Rows are points. Each copy is the shape, with its points in the same order, turned, moved and blurred by noise. Is it also mirrored, or only turned?

Shape, 8 rows:
0:  34  25
1: -34 -20
2:  99  24
3: -12 -62
4: -33 -43
5:  15 -17
6:  22   5
7:  41  32
Copy 1, 8 rows:
0: -65  29
1:   3 -22
2: -80  96
3:  44   9
4:  30 -21
5: -16  23
6: -42  25
7: -74  30
Copy 1 is: only turned
Copy 2 (8 x 2):
0:  54  32
1: -21   1
2:  73  96
3: -51  41
4: -42   5
5:   5  32
6:  29  35
7:  52  40
Copy 2 is: mirrored

Shape (7 x 4):
0: -64  32 -36 -31
1: -59 -16  67 -35
2:  51  33 -24 -33
3: -14  -2  17 -64
4:  25 -22  63  21
5:  31 -29  62  74
6:  49 -16 -52 -37
Copy 1 (7 x 4):
0:   7  23 -76 -18
1: -26  43 -28  81
2: -35 -23  21 -45
3: -45  37 -10  14
4:  -4 -16  49  68
5:  37 -41  65  79
6: -11  17  41 -58
Copy 1 is: mirrored
Copy 2:
0: -37 -37  82 -20
1: -62  68  56 -50
2:   3 -39 -26 -31
3: -28   9  30 -75
4:  -9  74 -20 -11
5:   5  95 -28  34
6:  45 -33  -3 -54
Copy 2 is: only turned

Shape (12 x 8):
0:  -4 -19 -51  58  17 -24  19 -78
1: -77 -48  12  39   5 -49  -6 -27
2:  47  47 -45  24 -50  -3  32   0
3: -21  16 -29  29  24 -10 -20 -16
4: -16   2 -92 -54  14   6  -2   1
5: -11  -6  -2  -4  15   6  50  50
6:   9 -14  -7  25  68   8  26  -1
7: -22   7   1 -66 -18  -1  12  62
8:  46 -13   0 -59  27 -16 -49  39
9: -18   1  37 -11 -32  79 -25  -5
10:  11  -5  43 -44  19  31  42 -30
11:  25 -58 -21 -35 -91 -16  83  10
Copy 1 (12 x 8):
0: -53  25 -10  52  36  60   3  53
1: -52 -24  19   2  45  33 -68  -3
2:  56  26 -72  10  23  30 -10  81
3:  -3 -24 -23   6  28  50   8   6
4:   6 -71 -22  23 -34  13  25  59
5:  42 -23  20  -1  48 -35   1  43
6: -13   0  16  18  55 -20  43  20
7:  55 -54  -9 -37 -17 -46 -22  27
8:   0 -49 -77 -22  -2 -60  14 -11
9:  58  23  -1  36 -27 -17 -33 -40
10:   4  49  31   1 -22 -57  14  16
11:  29   0 -24  35  -1 -61 -78 121
Copy 1 is: only turned
Copy 2, 12 rows:
0:  49  10  51   0 -74  18  13  -2
1:   0  18 -20   8 -45  78 -40  23
2:  28   9  -9  13 -25 -56  55 -69
3:  21 -31 -10 -24 -39  12  18   9
4:  17 -56 -21  41 -44 -63   4  33
5:  -4  15 -34  43  28  -5  53  17
6:  43   5  15   6  17   9  45  53
7: -21  -8 -79  28  33 -48  -3  17
8:  65 -35 -54 -10  52 -45 -25  24
9: -54 -23  28 -18  56 -13 -18 -24
10:  -7  46  21 -13  33 -42  -4  43
11:  12  68 -13 106   3 -49 -14 -41
Copy 2 is: mirrored

Shape, 14 rows:
0:  17 -15 -40 -72 -10 -48  70  44  71 -32 -21
1:  10  53 -48   0  -3  40 -19 -20 -12  -3  13
2: -28   7 -41   9  25  -3  15  24 -45   1  24
3: -16  -2  12 -35 -14 -19  14 -10  35  30 -70
4: -21 -12  25 -19 -32 -31  86 -19  32   5 -52
5: -45   8 -18  -7 -10  27  16 -70 -12  31   6
6: -29  -4  20 -37 -22 -37   9 -11  39  -5  10
7:  62   7  18 -38 -33 -48  63  50  59 -12  -6
8: -18   7  -9 -28  19  14 -21 -80 -76  24  -8
9:  -5  25  33 -46  40 -19  53 -16  56  27 -28
10:   6  44 -73  -4   3 -33  -2 -15 -25  46  31
11: -20 -37   1   3  14  17  -3 -46   4  53 -20
12:  62  42 -79  31  61 -66   3  -8  22 -39  25
13:  -5 -19 -28 -20  11  23  18 -49 -29  33  25
Copy 1:
0:    3  -11  -38    5  -23  -90  -36  -72   35   14  -61
1:   53  -22   17   -1  -27   48    5    4  -23   12   -1
2:   -1    1  -33  -18    0   38   51  -22  -30    1  -28
3:  -35   -4   23  -25  -17  -53  -24  -31   13  -16   37
4:  -36   39   37  -39   13  -71   -5  -47   33   14   -7
5:    3    6   55  -43   25   46   -4  -24   -2  -25    4
6:   -2   24   -8  -14   31  -41  -39  -23   -9  -27   -5
7:    1   11  -21  -10  -22 -110  -33    6   15   33  -57
8:  -14  -52   37  -23   57   58   26   -1  -18   -5   35
9:   -7  -14   46  -33   -3  -86    1  -37  -26  -32  -15
10:   50  -36  -32  -62   -3   28   27    5    1  -15  -11
11:  -44   -6   41  -24    4   20   11    3   11  -56    9
12:  102  -36  -42   30   -5  -35   75    7   20  -21  -32
13:  -12  -28   32  -31   27   46   10   -5    5  -20  -35
Copy 1 is: mirrored
Copy 2 (14 x 11):
0:   67  -14   -3    8   20   51  -79  -82  -67  -51  -34
1:   12   18  -67   10  -14    7   17   -4    1   37   14
2:   -4    2  -33   18  -19  -19  -40  -15  -16    1   60
3:   27  -22   45   11   -7  -21  -28  -29  -24   14  -66
4:   36  -60   55   15   32   23  -58   -6  -26    7  -37
5:    2  -45  -14  -12   14  -23   29   -2   -6   41   12
6:  -26  -26   22  -10   10   25  -24  -55  -20   -3  -20
7:   21   18    7   38   55   61  -83  -35  -33  -45  -62
8:    4   24   13  -29   11  -59   19   -5   -1   73   47
9:   15  -28    8  -53   23   -3  -69  -27    1   -7  -57
10:  -15   -1  -73   26   14  -32  -37  -42  -33   55   18
11:  -11  -22   15   -7    5  -63   19    6  -35    5  -16
12:   -9   60 -100  -30   -6   30  -74   -8 -103   13    7
13:    2  -10  -21   -4   44  -40   22  -13  -20    7   30
Copy 2 is: mirrored
Copy 3 (14 x 11):
0: 121  28 -15 -31  32 -46  -3  41 -27  52  36
1:   1 -49 -33  -9   6  11  72  -9  26  -3   3
2:  15   0   6  54  15  20  45  22   0 -15  27
3:  28 -12  28 -48  -6 -74 -15  23  -4 -11  22
4:  56 -10  18 -23 -12 -74 -30  -6 -25  -5  81
5: -17 -48 -26  -8 -12  -8  11  20  17 -58  63
6:  42 -20   6 -29 -15  -3 -43  30  -2  13  28
7: 105  10  -4 -21 -28 -52  -3   0 -57  71   8
8: -90 -23 -26   3   5 -11  19  32  -2 -29  46
9:  52 -34 -20  -9  10 -73 -42  19 -40 -20  -3
10:   5 -36  -2 -11  12  37  74  36 -44 -16  17
11: -16   9  -9 -18 -35 -26   5  25   3 -67  22
12:  41  25 -34 -11  72  47  52 -39 -61  10 -30
13: -15  -6 -46   8 -20  -4  32  37  -7 -38  50
Copy 3 is: mirrored

Shape:
0: -13 -33  23  31  33 -52   2 -17 -22  -5 -64  37
1:  19 -34 -33 -63 -30 -29  -9   2  45  50 -45  59
2: -43  48  19 -34  31  28  19  -3 -11 -80 -27  21
3: -37  19  28 -37  46  48  52  43  45 -42 -52 -23
4:  29 -50 -14  63 -30 -10 -16 -11  69 -66 -11 -17
5: -27 -15 -27 -24  10 -54 -17 -11  71 -46  21 -36
6: -56 -21 -66  34 -31 -39  58 -60  47 -42 -68  -8
7:  51  -3  14  13 -40 -13  61  12  65 -14 -21  43
8: -72 -18  17 -49  -1  26 -47 -42 -35  30 -77  25
9: -68  -5  10  59 -45  56  60  12  84 -70  41  41
10:   1   7  31  -1 -12 -17  -9 -42 -27  50  31  37
11: -33  60  29  57   7  52 -59 -38   7  49   1 -36
12: -16  25 -85 -39  31 -10 -25 -27  63  46 -23  54
13: -16  74 -76 -60 -33 -48  29  31  18 -19   4 -26
14: -52  56 -32 -18  64 -63 -33  51  32  12 -73  27
15:  47 -31 -32 -12 -24 -41  69  48  19 -37  38 -29
16: -54  47  18 -23  50 -60 -25 -42  79   4  26  74
17: -41  51  -8 -60 -48 -35 -16 -22  93 -37 -61  26
Copy 1, 18 rows:
0: -38 -63   6 -31   0 -44 -14   8 -51 -34  -7  23
1:  20 -28 -88  10 -76   0 -43  24 -47 -34 -22 -13
2:   4  60  31 -30  38  -8 -72   6 -28  12 -10  53
3:  -2  30  -6 -83   9  44 -83 -44 -25  37  13  29
4: -18 -61  64 -25 -26  55 -34  49  26 -23  -2 -50
5: -27  10   5   4 -41   0 -73  16  35 -19  69 -28
6: -64 -35 -31 -28  58  37 -69  52  10 -83   0 -25
7:  -9 -16   8  -7 -39  74 -27 -23 -46 -57 -40 -29
8:  17 -19 -68 -14  25 -31  -9  68 -31  22  -3  87
9:  51  27  62 -68  23 111 -27  25 -31 -66  49 -22
10:  13  16 -20  26 -14 -22  62  13 -35 -24   4  22
11: -10  35   0 -55  -8  18  89  35  49  13  13  56
12: -15  58 -88 -40 -74 -26 -33  57  -8 -55  -7 -13
13:   9  57 -37  27  -9  -7 -80 -40  63 -64 -17  -4
14: -40  11 -38 -77 -62 -61 -63 -21  10 -60  11  73
15:  15 -20  18  23 -13  20 -55 -73  10 -29   1 -84
16: -46  73   0  -9 -69  -9 -22  47 -58 -72  73  35
17: -35  31 -36  11 -43  57 -97  45   4 -54  -3  53
Copy 1 is: mirrored
Copy 2 (18 x 12):
0:  -16    3  -56  -14   38   22   75   38   33    4  -47    5
1:   27    8  -63   60   -6   28  -42   -5   64    3  -20   19
2:   21   72   25  -15  -65   39   71   69   19  -14  -47  -35
3:  -16   56   57   21  -25   35   21   64   33  -64  -75  -54
4:  -40  -12   40   57  -21  -24   81  -35   21   -4  -41   52
5:  -18   31   44   75  -13   16   32   -4   -6   65  -41  -12
6:  -35   85  -22   30   -5  -46   45    2   26   29 -121   46
7:  -40   49    3   27  -14   30   12  -18   40  -56   -2   64
8:   33  -24  -87    2  -55   31   17   62   21    7 -100  -43
9:  -17   38  103  -15  -64   25   22   21   -7  -28  -88  104
10:  -24  -13  -54  -42  -43   50    2    4  -11   26    0    8
11:  -46  -54  -12  -27  -77  -34    9   60  -66   -7  -30  -26
12:   17   26  -26   45  -30  -28  -52   65   53   55   -8    6
13:   39  117   13   33  -24  -15  -17  -22  -23   21   -7  -40
14:   50   41  -14   42   55  -15   10  104   -5   11  -14  -40
15:  -22   65   57    8   14   26   20  -88   30   -4   -8   -7
16:  -13   33   -5   41  -19   61    3  107  -17   76    5   40
17:   22   78  -26  112  -56   18   13   45  -14   -5  -48   21
Copy 2 is: mirrored

Shape:
0:   -3  -29  -44    7   -7  -10   22   15   22    7   -5    0
1:  -16  -12    5   11   24 -110    4   -8   14   11   -4   -2
2:  -15   -8    6   -2  -13    7  -27  -71  -22  -11  -23   -8
3:   19  -22    2   17   -2    4    1   14   11   18  -13   17
4:   36  -23    4  -14    3   10  -13  -12  -21    5    6    3
5:   -6  -35    4   15   -5   15  -19    0   21  -15   23   -4
6:  -16  -15    9   20    1  -89   43   12  -10  -17  -36   -9
7:  -10   -4    4    6   47   15   62  -21   22   -7   13   -9
8:   -7  -29   10  -31   37    6  -25   18    4    8    9    4
9:   55    5   -6   11   27    9  -30    0   -3   -3  -12   11
10:   -5  -24    6   -2  -19    0  -23   12   23   37   16   -8
11:  -18  -26    3   20  -16   22   -6   12   17   14  -28    0
12:  -22  -11    0   -5    7   13    1    7    8   -2    5   -6
13:   -9   -5   -8  -16   34   22   14    2   -4    2    8  121
14:    3   61   -9   14    9    2   11    1    2   -5   15   -1
15:   20   -5   -4  -26    8  -17  -16  -30    9  -15  -25   26
16:   22   -4  -14   -7  -10    7   -1    5   15   -2   10   19
17:   -7  -11  -13   -5   47   -1  -21   10  -22    9   17    8
Copy 1:
0:   8   1 -38 -13  26  -9  16 -15  29  24 -12   9
1:  20 -11 -29  87 -17  -8  18 -60  37   9 -19  -6
2:   0  40  45   4 -36 -26 -31 -13  19  18  20   8
3:  14   4   3  -8  11   7  36 -10   2  -2  -4  17
4: -10  48  15  -4  -5  -6  31  -2  -3  -7  -6  -4
5:   0  -4   6 -20  -7   8  19   3  25   7  14 -31
6:  25 -29 -24  73  -6 -45  16 -28   4  36 -37   6
7:  41  29 -45  25   4  -7  15  39  12  27  39  -3
8: -23  18   4  18  19  -9  40   7  30 -25  24 -13
9:   9  40  20  -1  27   9  26 -31 -31 -10  15  -9
10:   8   0   4 -13   0  13  20  -4  43 -32 -14  -3
11:  19 -18  19 -22  14  -9  13   5  25   2   6  20
12:  -1   4  -6   3  11  -8   4  18  25  -2  13  -7
13: -62   8 -33  13   2  41  37   5 -26  11  58  63
14:  18  19 -24  24  21  21 -38   8 -26 -10   6  -8
15: -13  30  -5  10 -14 -25   8 -40  -8  -7  27  12
16:  -5  17 -20 -18   4   6  15 -11  -7  -7   2   0
17: -23  31   7  35  34  17  22   2  21   0  13 -10
Copy 1 is: mirrored
Copy 2:
0:   1  27  12  31   2  14   6  19  16 -23  -4  35
1:  26  -6 -20 -43 -59  42  22  31  35 -49 -20  10
2:   0  -9 -78   5  14  -4 -10 -42  20  -6  -6  -3
3: -29  22   0  -1  -1  -6  11  11   5   6 -17  21
4: -12  26 -40   2  -6 -10  -7  -1 -31   9 -13  16
5:   3  13 -14  28   2   2  44 -10  -5  15  -5   1
6:  20 -16 -16 -31 -42   8   4  56  54 -33  22  23
7:  24 -41   0  44 -17 -15 -12  22   6  11 -46  26
8: -30 -10 -15  20 -22  17  21   2 -47 -10 -11   8
9: -33  38 -21   2 -16 -15 -17  10 -17   7 -32 -28
10: -11  20   9  -4  -7  26  29 -30 -13   7  -7  26
11: -37   3   3  15  10   2  19 -13  23  10   6  21
12:  -3 -14  -3  24   1   8   9  -4  -9   0  -2  10
13: -37 -21  -6  -5  68 -26  17  48 -40 -44 -67   8
14:  24  -8  21  -5   8   0 -35   4  -3   4 -19 -33
15: -14  11 -37  -3 -10 -28  -3  -7  -5 -45 -21  -4
16:   0  26   3   8   8 -14   5   1 -18 -10 -16   7
17: -18  -6 -25  16  -5  36   0  24 -35  -6 -23  -8
Copy 2 is: mirrored
Copy 3 (18 x 12):
0:  -6  19 -21  46  -3  13 -10  -8  25  -9  13   6
1: -27  39   8  34   0  65 -16 -66 -29  46   0 -25
2:   8  33  11 -28  26 -16  24  20 -20  26  25 -39
3:   4  -1   4  42  -7  -1   6   4 -17   3   5  26
4: -10   7   6  15 -25  -6  12  38 -19  20  -4   1
5:  -1   6  35  38  21  -7  -7  22  15  10  -5  -1
6: -32  60 -11  19   5  49  13 -63  -9  37  -5  25
7: -21  25  51  -2 -31  25   3 -12  17 -38  23  14
8: -44 -20  24  40   2  23   8  32  -5  15  10  -7
9: -25   8   4  24 -13 -15 -22  34 -56   1   0  18
10:  15 -22  11  47  11  19   4  12  -1   4 -16 -16
11:  12  -1   5  37  35   4  21   5  -2 -13  11  18
12: -17  -5  19  14  15  12   8   9  16  -5   3   3
13: -36 -54  19  20 -38 -49  -5 -26   0  26  74  36
14: -19 -12  11 -31  -4   5 -37 -16 -12 -22 -15  10
15: -36  19   1  17  -7 -26  10  -6 -37  13  20 -24
16: -13  -4   1  29 -13 -21 -12   1   0  -3  -9   2
17: -35 -17  15  14  -6  32 -25  27  -9  22  23   6
Copy 3 is: mirrored
